Every row gives one point. Two turns around zero, p and q, are shown by what they do to some points. Where does a point land after both, in the order given? Backwards means that the second turn is done in reverse. Each puzzle has new turns, and all numbers are rounded.
(in the rows, 128 means zero)

Turn p:
[ 88 159  93] => [101 116  74]
[142 136 148] => [120 123 152]
[142  98 155] => [158 126 159]
[102 139 108] => [120 120  95]
[166 107 136] => [143 154 160]
Turn q:
[ 98  75 110] => [132 148 188]
[154 147 153] => [120  99 101]
[147 155 108] => [112 144  97]
[113 135 141] => [148 122 126]
Where do these land?
p, then q: [157  87 112] => [114 114  79]
p, then q backwards: [108 132 132] => [137 136 145]
q, then p: [ 74 146 126] => [ 97 161 163]
p, then q: [137 128 159] => [133  98 140]
p, then q: [164 146 111] => [165 131 104]

Turn p:
[118 154 149 147] => [116  99 149 116]
[132 109 120 146] => [144 145 142 124]
[147 110 143 125] => [156 123 119 129]
[146 145  65  81] => [ 91 173  70 120]
[ 96 122 164 142] => [132 100 162 152]
Turn q:
[116 109  92 104] => [118 166 142 154]
[136 140 156 105] => [155 131 134 100]
[ 97 138 146 191] => [ 86  91  84 112]
[140  86 146 143] => [152 123  91 151]
[140 145 104 123] => [120 123 158 136]
[100 140 155 103] => [132 152 121  88]
[167 139  97 128] => [134 109 166 155]
Where do these land?
q, then p: [100  92 133 130] => [ 94 149 132 106]
p, then q: [166 152 142 109] => [129 159 145 164]
q, then p backwards: [102 162 131 135] => [130 166 114 143]
p, then q: [175 144 135 141] => [155 158 156 144]
q, then p backwards: [ 97  90  98 124] => [105 113  89  95]

Turn p:
[157  86 129 124 118 118  97 172] => [163 105  95 141 139 108 175 124]
[128 121  83 143 149 108  85 146] => [175 106 132  97 138 148 146  99]
[134 168 158 131 145 144 169 129] => [ 83 139 149 108 107 110 122 159]
[107 126 131 162 124  95 107 144] => [149 116 117 124  96 164 145 123]
[132 147 136 140  97 169 161 124] => [114 165 115 124 109  97  98 146]
[137 176 146  84  95 147 156  80] => [ 59 156 139 147 127 100  87 102]
[ 89 110 117  91 152 126 135 134] => [115 106 118 123 173 158 116 143]
[138  79  91 129 139  87 119 116] => [177  84 143 154 146 140 124 115]
[129 139 160 148 133 158 123 107] => [117 174 145 132 118 129 139 142]
Turn q:
[131 143 111 118  51 115 120  88] => [160 130 111 159  94 129  62 104]
[114 100 158 142 106 153 137 128] => [124 136 155 171 112 132 140 140]
[142 145 157  84 154  95 156 144] => [165 105 126 110 155  89 163 110]
[128 171 143 132  86 103 132 161] => [182 123  86 138 108 130 135 145]
[106 116  91 119 184 150 133 125] => [ 76 155 132  97 151 129 146 105]
[135 100 116 122 146 156 105  67] => [ 83 117 172 121 122 137  94  97]
[145 112 121 154 123 128 143 144] => [132 146 137 129 137 125 122 163]
[158 174 135  82 124 123 128 156] => [189 116 115 100 142 140 144 103]
[112  92 124 144 155 123 103 140] => [ 84 118 125 137 154 138 136 147]
[109 127 124 182 152 134 122 127] => [ 85 134 122 117 107 131 137 165]
Where do these land?
q, then p: [109 147 148 109 104  60 143  88] => [181  87 139 169 111 142 123  87]
p, then q: [127 169 115 131 123 155 120 183] => [147 142 102 125 157 113 114  72]
p, then q: [136 141 107 101 109 113 134 193] => [106 149 117 141 178 107  91 101]
q, then p backwards: [154  96 126 139 107 141  99 103] => [107 126 117 125 140 109 161  86]
p, then q backwards: [106  90 144 142 132 171 137  99] => [142  95 107 150  95 139 146 165]
p, then q: [136 141 119 126 138  98 158  77] => [112  85 141 166 106 144 136 145]
q, then p: [134  99 164 160 144 168 129 145] => [103 139  99 123 105 123 139 184]
p, then q backwards: [121 127 102 142 133 123 109 166] => [143 171 130 116 138 117 121 144]
p, then q: [129 142 128 102 163 123 123  99] => [107 107 145 137 114 118 164 118]

Turn p:
[ 92  87 145 128 103 151  99  95 124 137 124] => [145 142 130 119 165 176 119 136 141 154  92]
[141 132 154 149 152 127  99  94 159 130 144] => [ 83 111 160 110 119 156 132 116 140 140 117]
[ 93 135 106 156 154 128 131 146 120 101 100] => [129 146  93 146  87 149 105 135 125 136 150]
[153 117 122 117 107 142 105 156 126 144 103] => [140 141 118 115 146 106 137 141 173 125 137]
[141 145 103  99 114 122 152  99 125 146 147] => [134 110 135 105 138 101 130 142  90 106 107]
[124 137 126 120  98 130 132 120 156 137 118] => [136 130 138 119 123 106 129 141 131 149 101]
[122  88 111 118 127  90 128 153 123  86 123] => [157 173 135 127 125 137 139 121 108 138 176]
[157 144 137 137 117 143 141 141 106 119 143] => [122 102 127 156 141 114 145 142 131 116 143]
[146 115 157 120 150 116 140 118 119 107 130] => [113 135 133 138 131 143 164 106 114 118 135]
[105 150 135 107 157 134 121 112 136 133 159] => [126  90 125 109 119 143 118  97 110 130 116]
[133 140 101 121 153 145 151 160 136 150 139] => [115 116  99 123 129  88 101 112 122 120 144]
[148 125 141 143 138 135 113 157 109 127 112] => [121 133 117 145 130 131 137 126 165 114 151]
[110 149 126 149  95 102 152 113 123 145 123] => [142 134 152 153 110 117 109 151 114 116  96]
Turn q:
[118  98 166 169 123 145 130 149 143 134 152] => [ 84 126 130 110 156 111 146 102 147 159 130]
[117 133  96 123 129 118 144  95 153 125 158] => [151 135 113 151 119  86 120 148 119 148 130]
[116 138 146  79 125 163 112 143 110 125 165] => [ 98 164 149 166 133 128 151 146 146  96 132]
[163 131 148 121 145 147 106 137 132 109 150] => [ 90 116 123 139 107 141 158 147 140 127 131]
[131 134  99 130 141 132 155  99 127  91 103] => [173  98 132 129 117 120 139 139 106 127 155]
[ 99 133 134 126 160 145 137 149 135 138 125] => [127 118 114 139 155 115 134 110 149 101 133]
[138 142 144  99 102  82 103 139 141 125 104] => [117 133 124 150 126 178  89 129 101 133 113]
[129 140 103 150 130  82 146 121  99 125 120] => [163 110 144 111 107 127  84 129 140 139 130]
[122 131  99 148 103 119 114 121 129 139 115] => [150 150 118 113 110 130 116 107 117 141 125]
[136  97 133 132 119 124 103 116 117 141 123] => [132 143 131 110 131 148 142 131 132 148 102]
[122 141 159 149 131 144 134 132 106 163 100] => [119 135 123  80 155 140 120 121 140 101 139]
[144 117 110 109 127 135 150 137 144 122 121] => [130 110 135 138 122 113 138 126  99 116 113]
Where do these land?
p, then q backwards: [138 147 121 110 121 149 127 225 141 149 132] => [ 74 152  96 180 168 126 160 130 142 123 164]
p, then q: [121 111 144 110 127 116 114 132 148 143 153] => [126 128 112 123 149 141 135 168 128 127 122]
p, then q: [119 124 129 110 143 127 117 108 133 156 120] => [148 130 122 142 134 148 140 139 107 113 133]
p, then q: [129 107 135 154 121 111 123 111 142 103 116] => [102 145 125 115 142 118 118 120 133 103 151]
q, then p backwards: [114 123  94 124 113 120 110 115 125 141 114] => [ 93 117 127 109 120 110 134 132 125 128 108]
q, then p: [142 130 148 128 128 149 108 112 146 125 123] => [137 120 101 137 133 113 106 129 109 126 132]
p, then q backwards: [115 136 135 123 144 134 136 162 109 115 120] => [109 149 107 134 144 132 113 133 148 113 123]
p, then q backwards: [118 120 147 139 123 143 107 106 138 142 135] => [132 104 151 129 132 103 117 140 116 134 126]
p, then q backwards: [118 142 146 114 115 121 148 106 125 109 132] => [144 101 109 108 124 132 126 126 140 113 116]
p, then q backwards: [130 148 134 178 120 119 113 139 148 143 138] => [136 141 136 126 128  97 138 149 103 111 166]
p, then q: [157 128 140 116 131  89 112 130 121 109 116] => [102 119 150 137 136 107 119 149 108 131 155]
q, then p backwards: [118 139 120 111 150 144 136 108 136 111 150] => [149 140 124 135 105 133 143 151 109 113 118]
q, then p: [130 121  87 121 141 125 222 118  84 108 108] => [129 157 179 143 160 142 203  92 140 110 165]
q, then p: [143 116 112 155 118 147 120 121  94 138 135] => [147 120 136 123 127  96 156 119 120 134 101]

Turn p:
[100 108 191 112 135 111 137 106 136 114 127 104 150 152] => [135 135 112 111 134 163 163  85 104 123 169 119 118 154]
[107 128 103 125 113 113 137 153 109 110 135  90 156 123] => [110  93 140  90 133 137 127 130 124 137 138 163 151 129]
[138 144 144  95 110 128 126 135 119 138 148 147  88 133] => [113 161 106 136 116 139 125 155 127  93 113 138 112 133]
[154 118 122 113  82 111 109 115 160 149 146 145 101 168] => [116 149  97 159 148 161 108 177 126 137 122 109 119 161]
[136 102 134 115 122 139 149 173 166 119 146 126 116 105] => [107  86 108 131 117 144 109 116 162  98 117 119 111 135]
[ 95 129 102 154 123  88 133 136 125 153 122 128 125 112] => [ 90 125 141 111 161 116 136 134 136 159 125 133 115 103]
[117 155 139 142 119 131 135 134 139 101  66 144 125  90] => [138 148 112 116 104 127 116  82 155 163 106 140 128  90]
[116 140 144 142 142 107 109 111 102  91 132 106 144  83] => [152 114 134 118 137 132 134  99  99 129 144 169 121  81]
[105  78 105  88 131 154 144 122  98 144 127 129 122  97] => [ 91 105 123 115  90  78 112 126  95 120 137 128 105 143]
[129 166 148 149 138 150  97 135 140 122 122 105 137 123] => [148 143 146 132 139 147 114 101 130 112 126 124 164 101]
[132 118  96 106 165 156 124 136 143 122  88 183 118 131] => [133 133 153 144  63 111 120 135 145 150 102  91 108 126]
[188 141 105 135 138 118 145 120 156 184 144 119 127 175] => [121 139 145 190 161 120 141 166 166 127 135 117 153 173]
[118 122 126 115 119 140 139 116 126 139 148 147 166 141] => [137 128 147 113 136 122 123 126 115 128 121 127 114 174]
[135 171 133 166 141 145 125  88 103 111 162  97 106 140] => [160 136 123 146 160 118 164 133  92 102 108 142 174 104]
[149  99 129 164 143 128 111 138 100 123 106 152 139 146] => [170 126 132 113 123 105 128 152 145 144 156 101 123 113]
Turn q:
[139 136 141 175 128 118 139 109 146 116 116 104 118 155] => [118 123 118 110 126 102  96 119 113 141 132 106 122  85]
[137 145 139 113 145 101 124 144 143 131 168 159 137 124] => [127  97 120 158 128 157 130 139 152  99 107 129 136 116]
[117  90 134 106 126 139 118 130 143 114 137 148 137 148] => [108 142  96 116 150 145 133 128 129 118 110 149 133 143]
[116 155 126 104 137 123 120 115 139 109 121  99 110 110] => [113 127 160 136 141 120 150 160 123 149 126 122 124 113]
[144 134 138 117 140 106 131 148  96 117 121 156 100 170] => [140 124 138 151 168 142  79 123 112 106 126 125 142 138]
[ 84 121 104  99 136 119 107 128  98 148 133 113 128 125] => [144 149 157 120 134 128 154 136 139 136 108 126 170 155]
[144 137 133 190  92  97 142 142 148 122 156 112 120 115] => [129 121 108 151  75 110  98 122 132 140 137 139 137  72]
[146 105 130 115 142  96 101 125 133 119 111 142 161 116] => [116 119 124 112 106 167 129 147  98 110 107 123 129 142]
[133 157 119 138  52 118 127 116 139 174 113 102 122 141] => [159 123 157 126 101  85 128  85 112 153  98 166 112 102]
[120 134 148 116 144 107 117 107 130 130 144 174 159 132] => [117  76 112 122 133 147 133 131 135 108 102 123 143 147]
[113 160 127 155 130 126 106 167 138 111 108 116 136 140] => [140 141 129 132 114  97  95 168 136 126 107 114 111 125]
[143 133 119 113 149 164 115 129 146 142 129 110 118 128] => [144 145 135 114 149 137 153 135 141 125 135 123  97 114]
[112 155  57 121 122 148 133 113 139 115 115 117 120 109] => [152 146 125 157 130 100 178 141 107 165 126 105 116 134]
[113 121 129 141 148 112 129 130 140 138 110 149 106 118] => [128 123 125 127 130 109 135 140 111  91 139 121 146 123]
[133 145 146 117 103 158 154 138 135 119 139 149 102 114] => [119 115 123 161 145 113 130 121 143 128 155 162 105 130]
[139  31 144 119 144 200 209 126  99 141 123 101 195 111] => [ 65 186 103  84 102 164 148  48 163 131 187 108 103 191]
[140 117 142 137 140 144 103 110  64 131 133 125 106 120] => [157 119 147  99 143 151 109 133 131 147 173 134 153 146]
Where do these land?
q, then p: [145 120 138  94 112  78 123 133 116 108 149 120 117 122] => [157 145 138  91 133 101 102  99 127 121 125 102 125 121]
q, then p backwards: [150  97 139 123 120 134 108 121 115 131 134 118 102 100] => [127 140 139 112 126  96 107 134 102 111 123 104 145 136]
q, then p: [126  96 157 112 111 101 126 118 126 114 131 167  88 148] => [167 119 172 100 107 111 132 132 104 140 127 116  97 118]
q, then p backwards: [137 120 141 100  99 129  91 125 124 111 111 142 135 144] => [117 143 109 111  89 115 130 115 125 114 157 138 147 121]
p, then q backwards: [137 159 122 192 149 150 156 168 106 142  92  98 157 123] => [ 67 137 149 147 133 131 134 108 108 183 169 101  96 144]
q, then p: [ 75 132  92 132 147 132 131 142 142 157 101 124 140 120] => [124 128 113 124 131 160 164 124 160 153 138 169 150 141]
q, then p: [ 97 122 105 157 181 142 134 140 192 129 109 108 161 140] => [ 70 105 118 130 108 160 145 114 139 151 117 180 170 106]
p, then q: [100 150 141 159 124 166 169 142 132 135 122  87 160 111] => [ 82  97 123  98 139 151 157 118 102 136  93  98 134 144]
q, then p backwards: [157 154 127 130  98 116 132 111 139 124 130 145 110 101] => [141 111 110 119 153 108 121 105 124  99 137 114 127  99]
q, then p: [157 122 158  98 128 119 131 113 113 156 134 147 136 129] => [155 125 108 131 103 119 131 114  97 120 127  98 116 145]
p, then q backwards: [138 104 110 116 118 116 128  99 107  98 149 161 134 121] => [147 154 115 134 100 142  92 125 138 113 100 147 135 116]
q, then p: [123 172 136 143 171 166 153 125 107 126  88  82 129 135] => [ 87 134 115 158 153 174 157 121 119  82 165 134 140 111]
q, then p backwards: [133 129 136 141 107 105 105  97 115 137 156 123 119 144] => [121 142 108 153 116 133 119 134 129  89 114 107 143 114]
p, then q: [133 142 146 118 125 124 102 138 114 117 170 158 114 112] => [133 132 129 152 146 132 111 169 111 131 162 141 111 136]
p, then q: [113 102  74 104 130 143 130 148 171 137 144 141 119 170] => [114 193 139  89 128  92  98 122 145 126 109 144 126 136]
